Each row is a point. Each copy is the shape, with its points in the same order, turned, moved and blurred by noise. Say if it was mirrored as well.

Shape:
[[-10  -3]
 [  2  40]
 [ 12 -30]
 [  3 -22]
 [-18  31]
 [-46  40]
 [  1  21]]
Copy 1 (7 x 2):
[[ -3   1]
 [ -8 -45]
 [ 28  17]
 [ 17  13]
 [-25 -27]
 [-54 -25]
 [ -2 -25]]
Copy 1 is: mirrored
Copy 2 (7 x 2):
[[ -7  11]
 [-49   6]
 [ 16 -16]
 [  8  -5]
 [-40  24]
 [-42  54]
 [-34   2]]
Copy 2 is: mirrored
Copy 3:
[[  4  13]
 [ 37 -20]
 [-29   6]
 [-19  11]
 [ 39   2]
 [ 60  23]
 [ 20 -11]]
Copy 3 is: only turned
Copy 4 (7 x 2):
[[  1   2]
 [  9 -41]
 [ 20  34]
 [  6  26]
 [ -8 -32]
 [-38 -38]
 [ 11 -21]]
Copy 4 is: mirrored

Shape, 7 rows:
[[-13  19   6]
 [ 12 -60 -22]
 [ -7  11  13]
 [  4   6  -8]
 [  9  10   8]
 [ 22  20 -25]
 [-30  38  -8]]
Copy 1, 7 rows:
[[-21  -1   9]
 [ 59 -28 -30]
 [-11  -3  12]
 [-11   1 -10]
 [ -6   3   5]
 [-15  17 -32]
 [-47 -14   1]]
Copy 1 is: only turned
Copy 2:
[[ 26  10   8]
 [-56 -17  -9]
 [ 20  13  -3]
 [ 11 -10   3]
 [ 20  -3 -11]
 [ 21 -37   4]
 [ 39  10  34]]
Copy 2 is: mirrored
Copy 3:
[[-12  -5  10]
 [ 55  17 -52]
 [-17  -7   0]
 [ 14  -8   2]
 [ -5 -19  -4]
 [ 22 -30  24]
 [-15   8  36]]
Copy 3 is: only turned

Shape (8 x 4):
[[ 43 -27 -28 -27]
 [  9  17  38  12]
 [-10  24   3 -12]
 [ 12 -48 -18 -15]
 [-13  28 -22  12]
 [ 16  -1 -49 -28]
 [  6  30  36  46]
 [ -7  34  18  12]]
Copy 1, 8 rows:
[[-14  13 -23 -55]
 [  2  15  10  33]
 [-18 -21 -11  20]
 [ 14 -11  -3 -53]
 [  1 -24 -40  20]
 [-23 -18 -45 -36]
 [ 23  21  -2  56]
 [ -5  -6  -9  42]]
Copy 1 is: only turned
Copy 2 (8 x 4):
[[ 45  29  40 -35]
 [  2  24 -33   2]
 [-23  33   3  -6]
 [ 29  -2  29 -51]
 [-22  11  22  12]
 [ 13  29  60 -21]
 [ -2   6 -42  31]
 [-19  23 -14  14]]
Copy 2 is: mirrored

Shape (9 x 6):
[[-28 -25  16  -2 -26  -4]
 [-16  19   4   4 -11 -16]
 [ 57  -6  38 -13  27  29]
 [-40   4 -18 -13   2 -24]
 [-16   5 -12 -22  -4  13]
 [ 41  26   8 -12   7  37]
 [-21  -1 -11   3 -14  -4]
 [ 34  13  -3 -37 -11   2]
 [  2 -18 -12  10  -5  -4]]
Copy 1, 9 rows:
[[-23 -23  -9   6  39 -12]
 [-14   2  15  14  12  -5]
 [ 49 -52   5 -34 -20  -4]
 [-18  27 -10  12  31   5]
 [-21   4  -6 -19   7   7]
 [ 13 -29   5 -30 -39  11]
 [-26  -4 -11  12  12   0]
 [ 10 -22  11 -19  -2  44]
 [  5 -13 -28  17   0  -4]]
Copy 1 is: mirrored
Copy 2:
[[ 29  19  32   4  -7  -2]
 [ 16  24 -10  12   5  21]
 [ 10 -31 -33 -60   4 -31]
 [  8  15  17  29  28  29]
 [-10  -6  11   7   3  16]
 [-20 -19 -36 -38 -10  -5]
 [  5  16  10  18   3   8]
 [-28  12  -7 -38  13   6]
 [  3  14   1  12   9 -21]]
Copy 2 is: only turned

Shape, 14 rows:
[[ -5  -5  16   5 -18 -12 -21   5]
 [  0  -9 -14  14   2 -13 -11   9]
 [ 15 -18 -12 -16   9 -16  11   5]
 [ 18  15  -4  11 -14  -6  12   7]
 [  1  15 -10   9 -31 -11  17  -8]
 [  3  49   1 -32   2  -6 -60   9]
 [ -8 -15 -14   5   7   3  19  10]
 [  2  14 -17 -19 -14   0   4  10]
 [ -4 -13 -15   5   9 -10  18   0]
 [  5 -15 -12   5   1   4  15 -17]
 [ 10 -14  -7 -13   9  12   3   5]
 [ -1 -15  -4 -34   3   4  18   8]
 [  3   0 -17   0 -32  -6 -12  -3]
 [ -5  -8 -14   1   9 -11  18 -11]]
Copy 1 (14 x 8):
[[ 21  12  -4  -8  14   7  26   3]
 [  0  19 -11  -3  -2  22   3  -2]
 [-13  24   6  21  -3  -6  -3  -8]
 [ -3  20 -14 -20 -14 -14   5   9]
 [ 16   8 -16  -9 -28 -14   4  16]
 [ 48  26 -30 -27  44 -10 -17 -35]
 [-14   5  13   1  -9  12 -10  11]
 [ 12  16 -11  -1   3 -16 -19   9]
 [-11   9   7   6 -18   9  -5  -1]
 [-14  -9  -4  11 -15  -2   2  -1]
 [-16   5   1   6  13  -5  -7  -3]
 [ -3   9  19  19   9 -17 -16   6]
 [ 18  10 -28   4   0  -2   6  16]
 [ -4   3   6   9 -23   5  -5  -8]]
Copy 1 is: only turned
Copy 2, 14 rows:
[[-26  15  13   2   2  -3   0   8]
 [ -9 -10   7  -9 -11  17  11  21]
 [ 23   4   8   3 -26  12  -5  30]
 [ -4  -4 -13   6 -25 -20  11  18]
 [  0  -2 -11  10  -4 -26  26  22]
 [-12  45  15 -43 -40  -3  28 -25]
 [  8 -24  18  12 -10  10   5  16]
 [ 11   5  15  -3 -28 -14  23  12]
 [ 16 -18   4  13  -9  16  11  21]
 [ 21 -17   2   1   3  -5  -1  16]
 [ 17  -9  18  -3 -20   3  -9   7]
 [ 32   1  32  15 -22  -2  -3  10]
 [ -4   8  11 -10   1 -20  19  25]
 [ 23 -11  -1   9  -4  14  12  13]]
Copy 2 is: only turned
Copy 3:
[[-20  18   6   2  -1   1  22  16]
 [ -3  -3 -13 -10 -11   9   9  19]
 [  3 -21  -5   7 -12  24  20  -9]
 [ -8  10  -2  -2 -24   0  -7 -12]
 [-10   1   0  -3 -19 -26   3 -15]
 [ 29  60  22 -33 -13  18  42   7]
 [  3 -18 -19   3   7   9  -3  -2]
 [  5   7  -3 -15  -6   3  17 -24]
 [  8 -21 -17   8  -5   4   4   2]
 [  4 -26   7   4  -2   0  -3   0]
 [  5 -12   5  -4   5  26   5  -8]
 [  5 -14  -1   7  13  21  20 -26]
 [-15   0   7 -23 -12 -11  18  -1]
 [ 14 -20  -9  12  -7  -2   7   1]]
Copy 3 is: only turned

Shape, 15 rows:
[[ 32 -17  -6  -9  -2  19  13  -2  -3]
 [  8 -19  20  -2   9 -23 -32  -7   0]
 [-21  21  12  20 -15   2 -16   3  18]
 [ -5 -13   5  -1  18  -1 -23 -25  -4]
 [ -1  15  -8 -14  30   9  14  -9  -9]
 [ 24  10   0  -6  -2 -33  18 -18 -22]
 [  5  15   5  11  -2  13 -13 -28   0]
 [  7   2  14  32  22  -9 -22   8 -11]
 [ 12 -15  15  35 -18 -11 -14 -34   9]
 [ 11  11  -8 -11 -23  -8  -6 -37 -13]
 [  5 -20 -45  20  -2  53 -10 -17  -2]
 [ 17  15   1  10   3  12  12 -10  -3]
 [-25 -10 -10  10  -6 -19   7 -10   3]
 [ 31 -17   4  12 -13  10 -15  -4 -28]
 [ 37  10 -42  32 -18 -13   9  -9  -8]]
Copy 1, 15 rows:
[[  7  14 -17  14   5 -17   3 -11 -11]
 [ 24   8  49  20  -1 -16  -3  -4   4]
 [  3 -37  26  15  -3 -10 -33  23   0]
 [ 10  15  40   6  12  -7  -9  10 -18]
 [  8  10   3 -26  -3  11 -12   5 -17]
 [ 42   3   3 -21  18 -19   4   1  18]
 [ 20  -6  15   6  18 -16 -28  16 -21]
 [ 22  15  28  14 -21 -14 -26  27   9]
 [ 12  -2  29  23  26 -51 -21  18   4]
 [ 35 -14   9   0  39 -15   1   8 -13]
 [-14  13 -18  31  12 -13   3  41 -49]
 [ 15  -1  -9  -5   4 -18 -23   9  -8]
 [ -9 -13  26  -5  16  -9   6  24  12]
 [ 32  18  -3  38  11 -16  -5  11   1]
 [ 32  -9 -22  -1   4 -47  16  39  -2]]
Copy 1 is: mirrored
Copy 2 (15 x 9):
[[-32 -20   5  -5  -4   1  10 -10  25]
 [  9  19  -5  10 -30 -10 -19   5  26]
 [ 17  26   0  10  30  -2   5  18  -1]
 [ -3  18  11  -1 -24  -6 -14   2   1]
 [ -5 -13  12   0 -10 -15  15 -18 -19]
 [-15  -2 -33   2  -3 -31 -10 -33   9]
 [ -5  26  16  -4  10  -1  -1 -16   0]
 [  7  14  11  44  -2 -15 -12  -4  12]
 [-15  32   2   1  16  -7 -38   3  28]
 [-21  28 -21 -22   5  -4  -1 -17   1]
 [-60   8  38   5   6  18  16  14  -4]
 [-10  -1   6   3  17  -8   6 -20   8]
 [ -8   0 -17   3   8 -12 -18  22 -18]
 [-30   9  -4  22  -6  13  -5 -14  30]
 [-52  12 -16  19  30 -31   8  -8  16]]
Copy 2 is: mirrored
Copy 3:
[[ 10  -4 -16  -1   8  16  30  -7  16]
 [-19  -6   6  36   2 -30  15  -8   9]
 [  2  -4  12  -5 -22 -22 -33 -13   2]
 [ -9 -10  -3  21  21 -27   7 -24  -5]
 [ 26   6   7 -17  30  -9  15 -11  -6]
 [ 28 -17  23  23  15   9  18  11  -4]
 [ 11 -14  17   1  -3  -4   3 -36  -1]
 [-17  21  34  18   3  -9   5 -16  12]
 [ -8 -25  11  37  -4   1  -8 -35  17]
 [ 21 -38   5  11  -6   0  14 -23 -17]
 [-19   7 -26 -20   8  30  -2 -60 -12]
 [ 27  -1   7  -7   3  13   4 -20  15]
 [ -1 -20  -1  19  18   1 -25   3 -11]
 [-19 -12  14   3  -8  16  29 -14  11]
 [ 19   8  14  27 -12  53   4 -16 -13]]
Copy 3 is: mirrored
Copy 4, 15 rows:
[[  8  12  15  -4  -5  22 -17 -11 -20]
 [-18  -4  12  -7 -43 -20 -15  14   0]
 [-16 -27  -9   2 -21 -18  25 -26   2]
 [-10  -9  -2  10 -22  -6  -6  25   1]
 [ 14  14  -2  13  12  -5   0   4  13]
 [-21  41  10 -13   3 -19   3   1 -14]
 [-15  -7  -2  26 -11  -5  13  -1 -16]
 [ 15   1   9   1 -43 -26  20   6  -7]
 [-26 -15  -6  -4 -30 -14   8   6 -47]
 [-42  17   0   9   0   6   7   2 -14]
 [ 16 -10 -17  14 -16  60  15   6 -21]
 [  5   8   4  11   0  -4   9 -15 -19]
 [-14  -8 -19 -28  -5  -7  14   7   1]
 [ -6  10  32  -2 -31  16   8   4 -26]
 [ -6  44 -20 -12 -20  15  25 -19 -39]]
Copy 4 is: only turned

Shape:
[[ 16  -9  18   5 -11  10  -8   9   5  -9 -10]
 [ 13 -18  -4  -2 -13  -2 -12   0  11  16  22]
 [ 12  10  -6   9  -5  22  -5  -9 -10 -13  -9]
 [-47 -20   5 -15 -13  12 -10  47  -2   7 -16]
 [ 19  -7 -16 -20  -4  14  -2   0  -1  -7 -26]
 [  1 -23  17   1 -17  20   1  -5   9 -11 -27]
 [ 12   5  -7  10 -18  18 -10 -11 -24  21  31]
 [ -4  -1  -3  26  42  23  -2  16 -19   2 -14]
 [-19 -16   9 -14   0   7 -13   2  -7  28 -13]
 [ -6  -6   6  -6  52   9  -4  -2   4   3 -28]
 [ 12 -11  -1  10 -16  29  53   3   3   4  14]
 [-10  35  19  25  12  -3  57  22 -25  14  41]
 [ -2  30  15   6  27  26  16  -8  42  -4  25]
 [-27 -14  10 -11 -14  28   8  29 -24  -2 -10]
 [-39   0  -9   0 -12  -7   1   6 -22  -7  31]
 [-14 -13 -26 -12 -23  -1  13 -13 -24   6  43]
 [  6 -12  -8   9 -18  -3   0 -11  38  39 -17]]
Copy 1:
[[ -5  -1   1  -9   9  -8   5   0  -4 -14   0]
 [ 25   4   6 -12  27   0 -15 -11  -6   8   3]
 [-21   7   2  10  13  20   6  -2  -8  -2  -4]
 [ 35 -48  24   5 -24  -4  25   4  -9  -3 -26]
 [ -1  -4  -9  11  -1   1   6  -3 -42  -9   6]
 [ -9 -10  14   7   5  -7  -2   8  -5 -28  12]
 [ -5   5  16   2  26  15 -26  -5   2  29 -16]
 [  1  25   2  23 -20  12  38  16   6  19   2]
 [ 19 -20   7  24  -4  -5  -7  10  -1   8 -10]
 [ 18  15 -23  34 -17   6  25  28  -3   0  16]
 [-13  -4  25 -30  -4  25 -14  17 -11  11  31]
 [ -9  -5 -11 -45 -35  45  -6  13  32  47   7]
 [  6 -12 -20  -8  20  48  20  12  22   6  40]
 [  0 -33  29  -3 -22   7  13  17 -10   0 -28]
 [ 24 -10  18  -7 -18  44 -14 -10   5   2 -30]
 [ 19   1  21 -14   1  43 -48  -4 -25  15 -19]
 [ 19 -15   9  12  17 -13 -21 -25  -4   2  39]]
Copy 1 is: only turned
Copy 2 (17 x 11):
[[  5   0  -6  22   6  18  10  11   3  17 -18]
 [-12   9 -10  25   3   4  -5 -10  25  -2   1]
 [  1 -11  -2 -14  -1  17  -7  10   7  16 -12]
 [ 38  12  25  22  20  31   7 -33 -12 -15  20]
 [-10   0   2   6 -15  25 -16   0 -19   3  -7]
 [ 18 -12 -14  20  12  23 -10  14 -14   4  -5]
 [ -7  14  -5  -1 -10  11 -10   6  50   9  14]
 [  7  -1  47  -7  30  14 -10  16  10  19 -17]
 [  4  23   3  10  23  31 -15  -7   0  -1  22]
 [-15   2  30  -4  39  20 -21   7 -26  11 -12]
 [ 12 -11   7  19 -16 -23  -4  29   7  15  27]
 [ 21  29  31 -21   9 -52  13  12  26  47  24]
 [-24 -27  -2 -11  35 -25  16  -7   5  27  15]
 [ 33  11  15  -4   4  26   6   8   1 -12  23]
 [ 21  22   2 -18   3 -12   0 -20  22 -23  10]
 [ -3  28 -10  -2 -18 -21 -13  -8  35 -30  17]
 [  1  -4 -20  45   8   9 -40 -20   5  29  10]]
Copy 2 is: mirrored
Copy 3, 17 rows:
[[ -2   6  -1  10 -21   0  11  12   1  -7  -6]
 [  1 -22   5   8 -25  16  11 -20 -13   3 -12]
 [ -2  -1   3  24 -10  -1  11  20 -19  12  18]
 [ 21 -17 -38 -11 -17 -33  19  -5  -2 -44   8]
 [  4   4  -4  11 -12  -8  25  14 -40   1  -6]
 [-18  19  -2   5 -15 -19  21   3  -4  -5   2]
 [-13 -35  -4  24 -21  21  -5  -9 -19  12  20]
 [ 41   8 -26  36  -1 -14   3   3   1  13  21]
 [  8  -5 -20   8  -2  -1  15 -27 -19 -25  13]
 [ 42  16  -4  34  22 -10  27  -8  -5   1   5]
 [-24 -24 -30   8   0 -15   0   9  -2  37 -20]
 [ 13 -52 -30  12  30   2 -48  17  23  25   0]
 [ 15 -29  12  12  26   7  32  14  33  28  -3]
 [ -3 -17 -40  14 -10 -28   7   5  -8 -27   9]
 [  7 -47   2   8  -4 -29 -17  -9  -8 -13  20]
 [-16 -60   2  13 -12 -17 -11 -18 -36   6   3]
 [ -6   6  -7 -29 -11  15  27 -30 -11  18  -3]]
Copy 3 is: only turned

Shape, 17 rows:
[[ 24  12 -17  14  33  -8 -28  -8  20  -7   7   1]
 [  2  32   1   2  30  -5  -5 -31   5  13   4 -10]
 [ 20  -6  -1  11  -2 -15   1   0  17   0 -38 -22]
 [  6 -17   5  16 -14 -15  12  -9  -7   2   9  12]
 [-15  16 -20   7 -34  -8   6  10 -18  -3  -4  20]
 [ 18  -2   2  -4 -19 -13 -18 -21 -16 -12 -30 -23]
 [ -9 -32  -8  27  -9 -12 -15   9 -22   1 -23   3]
 [  4  37  -7 -10  23 -17 -12 -12   6 -12  16 -17]
 [  5  16  12 -13  24  -1   8   9  -3  -8   6  10]
 [-14  12   0 -12  43  -3   0   5   7  13   5 -17]
 [ -5  38  16  10   7  15  -9  -1   9  -9   7 -10]
 [  0   5 -23  21 -23  -2  18   4 -16   9  -7   7]
 [  1  -3  -1   9 -30 -40 -11 -18   7 -17 -53   3]
 [ 10  30 -13 -17  45  24  -1  -8   1  -1  11  10]
 [ -9   9 -12  14  36   9   4 -25   9 -22   5  -3]
 [ 22 -17  -7  13 -11 -41  -4  -7   0 -30 -43 -40]
 [ -7 -25 -17  -2 -32  -3  -4  -1   8  -2  -8  -1]]
Copy 1:
[[ 13   3  -3  -3 -15  21   4 -34  30  17   2  11]
 [ 15  28 -15  -4  -2  -1  -6 -38  -2  21   9 -10]
 [-20  -6  31   6  25  -6   8 -22  26  17  15  -6]
 [ -5   6  25 -14 -12 -17 -18  16   8  14   1  -6]
 [-10   5  13 -37 -11 -15   2  10  12 -16 -10 -35]
 [-22  23  16  14  18  -7  -6 -11  37 -12  13 -14]
 [ -4  -2  28  -7  -8 -42   8   9  41  -8   0  -3]
 [  2  24 -30  -6   3  22   8 -19   9  19   6 -15]
 [  0   4 -15  -9   9   2   2  -4 -14   4 -12  10]
 [ 17  -2 -25   9   6 -13  22 -17 -11  19   6   1]
 [-19  15 -15  -2  -8   1   3 -31   1  16 -28 -15]
 [ -5   9  36 -28 -14 -16  11   1   3  -4   2 -24]
 [-27   2  25 -26  35 -20 -16 -11  54   0  17 -19]
 [ 16   3 -22  -3 -14  14   3 -35 -24 -11  -1  12]
 [-11   5 -17 -13 -25  -8   2 -33  -1  14  19  13]
 [-40  15  26   4  32  -4  19  -1  54  12  34   0]
 [-13 -18  22   0  -8 -16  -8  10  22  -5  14 -32]]
Copy 1 is: only turned
Copy 2 (17 x 12):
[[ 11  18  -4  -5  26 -28 -10  13  17   9 -25 -22]
 [  7  22   4   0   2 -21 -13 -16  -8 -10  -6 -40]
 [ -2  -4 -12  21 -13 -16  25  13   5 -10 -26  -1]
 [-27  -4 -15  -7   1  16  -1  -3 -12  14 -14  -1]
 [-21  -2   5  -6  22   5  11  -6 -19   2  20  27]
 [ 11  -5  17  -4 -22  -8  24  14 -23  -2 -24   4]
 [ -3   3 -21  -6   2  21   2  22 -14 -11 -21  31]
 [ 17  -2   6  -5  10 -40 -15 -11  -8   6   3 -26]
 [ 14 -14   0  10  23   6  -9 -19   0   5  -1 -23]
 [ 25   2 -15  16   2  -9 -30 -10   8 -11   9 -25]
 [ -2  -9  14  16  26 -17 -11   7 -20 -12   3 -33]
 [-34   2   4  -1   7   5   3  -8  -4  -9   2  23]
 [  1   3 -19  -6  -9 -12  60  13 -27  -2 -14  12]
 [ 19   8  23   0  27  -3 -21 -17  25  -6   4 -37]
 [  2  -3  -7 -25  14 -11 -12   3  13 -22  -3 -38]
 [  8 -25 -17  -6 -27 -32  34  17  -8  -8 -40  17]
 [-17  -4  -8  -4 -11  10  13  27   0  13  10  13]]
Copy 2 is: only turned

Shape (15 x 12):
[[  1  10  14   8  -5  -4   2  -9  30  14  13  14]
 [ -5 -11   3  13  -7   1  11   6  -8  11  -9   8]
 [  3  16 -33   4  17  -9  -4  12  18  15   2   0]
 [ 35  34  -2 -16  58  10  -3  -7  -5  -4   3  -6]
 [ -1 -17  10   6  -2   7  16  48  -3  -7   7 -12]
 [ -3  -9  -1   6   4  -7 -25   1   4  -7  16  -6]
 [ -1 -21   3   1  39 -16 -12  -4   2  -5   5 -40]
 [  3 -19   2   6  -4 -30  -8  10  -1   5 -11   2]
 [  5 -21  14   1  -4   8  -4  -3   6  34  10  11]
 [  2  -1   7   0  -3 -23 -16  13  -2  22 -10  -5]
 [  0 -12   1 -35   6   5  21  -7 -10  29  15   9]
 [ -2 -23   7   0   8   1   0  10   7  -4  -1  14]
 [ 60 -17  -3  -2  -3  -4  -5  -9   0   3  14   8]
 [  2  -9   8  17  -3  -7  10  11  -7   7  14  15]
 [ -6 -10  10  14 -10 -11 -17  -7  10  -1 -11 -18]]
Copy 1:
[[-14   1  22  21 -23   1  -1  -5   5  13  -1  -5]
 [  1 -12  11  -2   2 -17   8  12  -8  -5  16   4]
 [ 28  -7  27   2  -3  13  -5   9  17  21  -6  -5]
 [ 28  40 -13 -10 -19  25   3   8  26  -6 -25   5]
 [ 15   7  25   5  22 -11  18 -12 -37  -8   8  11]
 [ 17  -4  -3  10  -6  -6 -21 -16 -15   9  -5  -1]
 [ 44  12 -16  10   1  -2  -8 -12 -12 -12   0 -38]
 [  4 -20  -7  10  11 -11  11  -4  -5  18  12 -11]
 [  6  -3  10  26 -23 -22   5   0   3   3  24   9]
 [ 11  -3  -5  22   4 -15   9  11  -1  22   3  -1]
 [  3  28   9   1  -7 -18  -7   5  21   3  42  -1]
 [  4  -5   0  13   2   4   1  -9 -12  -7  19   7]
 [ 10   0 -16  -2 -16 -15  18 -42  29   6   2  16]
 [  2  -8  14  -4 -15 -16  14  -3 -17   6  16   6]
 [  4 -16  -4  20   4 -22 -11  -1 -11   1 -10 -16]]
Copy 1 is: mirrored
Copy 2 (15 x 12):
[[ 11 -27  -5  -3   0 -12 -26   3  18   7  -1  -7]
 [  9   4  -1  -5  16   9  -4   3  -9   8 -11  -6]
 [-17  -6  -4  -7  14   3 -37 -27   5  -2  -2  19]
 [-37  20 -19  28 -22 -33 -30 -26  -7   7 -21  17]
 [ 17  41  -2  -2  35  -1  -6  -5  13  -4 -17 -12]
 [  4 -10   3   6  17 -11   4 -12   9 -21  -7   8]
 [ -4  12  19  -6  13 -44   9 -17  -6 -12 -13  29]
 [  4  -7  -3  -6  25  -2  17 -13   3  12   4   3]
 [ 12 -20 -21 -10  15  -8  -3  20   4   7 -22  10]
 [ 10  -4 -16   0  14   1   6 -15   2  14   8  21]
 [  0  -1 -11 -17 -11  11  -3  11  15  19 -44  19]
 [ -2  -5   4   5  29  -7   2   7   8   9 -19  -3]
 [-35  -8 -39 -18   1 -13  12  -6   9  -8 -11 -18]
 [ 16  -2  -9  -3  19  -2  -5 -10   2   3 -20 -19]
 [ 12  -5  10  -2   9 -15   7   3  -2  -8  20   8]]
Copy 2 is: only turned
Copy 3 (15 x 12):
[[ -8 -22   0   0  23  -2   6   2 -21  -6  -8 -11]
 [ -4   1 -18   6  -1  -9  22 -15   6  -8  -9  -2]
 [-16  11   3  -5  -6   5  24  25 -21  -3  16  -1]
 [  8  24  32   6 -16 -14 -28  26 -11  25   8 -20]
 [-25   3 -28  16 -13  -4  23 -22  13   3  21 -37]
 [-26 -13   7  11 -12  12   1 -10  -5  -5   7   2]
 [  2 -10  33  37 -22  12  12  -8   5   5  26  -9]
 [-15 -12   8   0 -12  -1  30  -9  17 -15  -4  -2]
 [-11 -14 -12  22  19 -11   3  -2   8 -22  -1   1]
 [-12 -22  -5   5 -15  -2  21  12  15  -8  -3  -1]
 [  2  15  -9  12  34  -1   1   3  30   5   3   6]
 [-20  -3   1   7   3 -17  12 -21   5  -5  10  -3]
 [-11  12  21  -9   0  -1 -20  -3  14 -41   2 -23]
 [-19   2 -12  12   3  -1  17 -13   1 -11 -18 -17]
 [ -2 -34  -1   3 -20   9  12 -16  -5 -12   3   3]]
Copy 3 is: mirrored
Copy 4 (15 x 12):
[[-12   5  11  12  -2 -17  -8  12  21 -21  -2  -9]
 [  3  10 -12  -5  -6  -4  11   1   9   5  19 -10]
 [  9 -21 -12   2   1 -34 -10  11   6  13 -17  -4]
 [-13 -56  -7  35  -5   2 -12 -24  -6  14 -21   9]
 [ -5  22  -6   5  -6 -17 -17 -17  -6  36  33 -18]
 [  9  12   0  10  -2  -3 -26   8 -10   0   0  10]
 [-14  -4  -4  20   1   2 -13  22 -30  30   0  29]
 [ 13   4   5  -4  -6   5  -5  27  -2  17  15 -10]
 [-17   6 -11  -1 -27  -7  -8  13   6 -17  14  -9]
 [  3  -2   3 -10 -19   4 -12  20  14  17   3   0]
 [-34 -22  -6 -28  -9  -6  -8  -7  -8 -12  19  -7]
 [ -5   8 -13   7   2   4 -12   6  -7   1  17 -19]
 [ 12 -23  18  18 -39  -5  -6   1 -29 -16   9 -20]
 [  7   3  -2   7  -6 -10  -5   0   9  -4  31  -7]
 [  2  26  11   5  -7   6   0  18   0   8  -8   7]]
Copy 4 is: only turned
